Each row is a point. Before rounding, the points of a table are all equally far from one centre. They may lie mostly on one side of it. Write the centre, to within rounding.

Points, 8 rows:
[-0.11 +0.43]
[-0.44 +0.43]
[+0.16 +0.23]
[-0.51 +0.40]
[-0.23 +0.45]
[-0.30 +0.45]
[+0.18 -0.36]
[+0.00 +0.38]
Centre: [-0.27 -0.08]

Points:
[-0.24 -0.28 +0.57 -0.35 +0.03 -0.13 +0.07 -0.38 -0.61]
[-0.36 -0.20 +0.53 -0.64 +0.16 +0.27 +0.05 +0.00 -0.37]
[+0.11 +0.12 -0.20 -0.52 -0.14 +0.17 +0.10 -0.06 +0.10]
[+0.02 +0.08 +0.02 -0.82 +0.20 -0.39 +0.12 -0.03 -0.66]
[-0.06 -0.15 +0.56 -0.39 -0.39 +0.13 +0.26 -0.22 -0.02]
[+0.02 +0.50 +0.30 -0.66 -0.18 -0.07 -0.23 +0.16 -0.07]
[-0.25 +0.15 +0.43 -0.50 +0.22 +0.13 -0.09 -0.14 -0.58]
[-0.08 -0.05 +0.62 -0.62 +0.34 -0.09 +0.39 -0.40 -0.07]
[-0.30 -0.20 +0.33 -0.63 +0.27 +0.25 +0.10 +0.21 -0.55]
[+0.03 +0.17 +0.27 -0.82 +0.15 -0.08 +0.62 +0.19 -0.03]
[-0.24 +0.36 +0.54 -0.67 +0.03 +0.12 +0.01 +0.05 -0.30]
[-0.80 -0.08 +0.48 -0.55 +0.09 -0.09 -0.12 -0.04 -0.22]
[-0.29 -0.28 -0.02 -0.71 -0.02 -0.23 +0.06 -0.07 -0.67]
Centre: [-0.07 -0.13 +0.27 -0.25 +0.14 -0.37 +0.04 +0.19 -0.06]

Points:
[-0.04 -0.32 -0.99 +0.34 -0.26 +0.04 -0.04 -0.06 -0.13 +0.33 -0.07 -0.20 +0.44 +0.43 -0.01 -0.06 +0.01 +0.31]
[+0.49 -0.34 -0.50 +0.33 +0.22 -0.10 -0.13 +0.32 +0.10 +0.28 -0.15 -0.10 -0.28 -0.04 +0.13 -0.25 -0.45 +0.47]
[+0.58 -0.38 -0.61 +0.64 -0.35 -0.26 -0.03 +0.09 -0.08 +0.32 -0.26 +0.34 +0.31 +0.06 +0.48 -0.23 +0.06 +0.48]
[-0.17 -0.62 -0.41 +0.28 -0.15 +0.01 -0.21 -0.06 +0.53 +0.22 +0.17 +0.35 -0.28 +0.11 +0.00 +0.16 +0.41 +0.43]
[-0.17 -0.12 -0.05 +0.33 -0.13 -0.32 -0.19 +0.30 +0.37 +0.37 +0.12 +0.35 +0.24 -0.46 +0.00 -0.44 +0.41 +0.52]
[+0.30 -0.18 -0.19 +0.53 +0.01 -0.61 -0.19 -0.10 +0.11 +0.68 +0.11 -0.06 +0.08 -0.09 +0.33 -0.69 +0.15 +0.56]
[+0.30 +0.02 -0.45 +0.01 +0.12 +0.61 +0.35 +0.36 +0.23 +0.09 -0.29 -0.28 -0.14 -0.01 +0.06 -0.31 +0.08 +1.11]
[+0.61 -0.20 +0.05 +0.70 +0.20 -0.15 -0.41 +0.28 +0.10 +0.81 -0.26 -0.07 -0.13 +0.25 +0.04 -0.19 +0.27 +0.68]
[+0.48 -0.38 -0.72 +0.22 +0.21 +0.19 -0.52 +0.13 +0.26 +0.14 -0.08 +0.00 -0.30 -0.07 +0.41 -0.35 -0.11 +0.69]
[+0.74 -0.29 -0.45 +0.56 +0.05 +0.31 -0.11 +0.37 +0.56 -0.05 +0.17 +0.05 -0.15 +0.03 +0.05 -0.64 +0.29 +0.34]
[-0.17 -0.39 -0.17 +0.61 +0.66 -0.13 -0.24 +0.53 +0.12 +0.16 -0.39 -0.15 +0.32 +0.12 +0.19 -0.10 +0.25 +0.19]
[+0.58 -0.02 -0.21 +0.25 -0.14 -0.44 -0.14 +0.56 -0.15 +0.54 +0.19 -0.03 -0.16 +0.12 +0.04 -0.45 +0.28 +0.55]
[+0.00 -0.43 -0.58 +0.53 -0.05 -0.02 +0.10 +0.09 +0.26 +0.19 -0.33 -0.67 +0.10 +0.63 +0.07 -0.46 -0.04 +0.21]
[+0.57 +0.18 -0.68 +0.18 -0.13 +0.07 -0.29 +0.00 +0.40 +0.15 -0.39 -0.28 -0.38 -0.20 +0.25 -0.31 +0.18 +0.18]
[+0.00 +0.00 -0.39 +0.41 -0.17 +0.08 -0.18 +0.14 +0.12 +0.98 -0.06 +0.45 +0.44 +0.41 +0.34 -0.16 +0.34 +0.74]
[+0.36 -0.23 -0.41 +0.39 -0.34 +0.07 +0.34 +0.08 +0.19 +0.72 -0.57 -0.07 +0.15 -0.15 +0.33 -0.05 -0.06 +0.53]
[-0.04 -0.24 -0.26 +0.36 +0.31 +0.10 +0.11 +0.43 +0.16 +0.39 +0.51 +0.32 +0.20 +0.26 +0.00 -0.15 +0.82 +0.21]
[+0.41 -0.14 -0.45 +0.41 -0.17 +0.12 -0.21 +0.28 +0.17 +0.84 -0.09 +0.04 -0.28 +0.13 -0.14 -0.20 -0.10 +0.45]
[+0.00 -0.16 -0.32 +0.47 +0.35 +0.02 +0.13 -0.18 -0.07 +1.01 -0.41 +0.21 -0.08 +0.20 -0.03 -0.29 +0.04 +0.58]
[+0.03 -0.09 -0.18 +0.11 -0.11 +0.06 -0.43 +0.74 +0.08 +0.31 +0.05 +0.42 +0.13 -0.29 +0.10 -0.30 +0.26 +0.38]
[+0.41 -0.60 -0.13 -0.11 +0.10 -0.06 +0.01 +0.20 +0.34 +0.85 +0.11 +0.16 +0.47 +0.04 +0.27 -0.16 +0.38 +0.75]
[+0.54 -0.23 -0.04 -0.03 +0.09 -0.16 -0.02 +0.68 +0.52 +0.24 -0.23 -0.10 +0.31 +0.05 +0.37 +0.07 +0.30 +0.00]
[+0.52 -0.39 +0.09 -0.16 -0.08 -0.09 -0.25 +0.65 +0.47 +0.11 -0.32 -0.24 -0.16 +0.10 +0.35 -0.14 +0.00 +0.48]
[+0.15 -0.36 -0.51 +0.44 -0.24 +0.15 -0.02 +0.45 -0.16 +0.30 +0.47 +0.18 -0.03 -0.09 -0.07 -0.48 +0.28 +0.60]
Centre: [+0.20 -0.05 -0.10 +0.20 +0.06 +0.12 -0.04 -0.08 +0.12 +0.09 -0.15 +0.00 +0.17 +0.27 +0.17 -0.26 +0.31 +0.49]
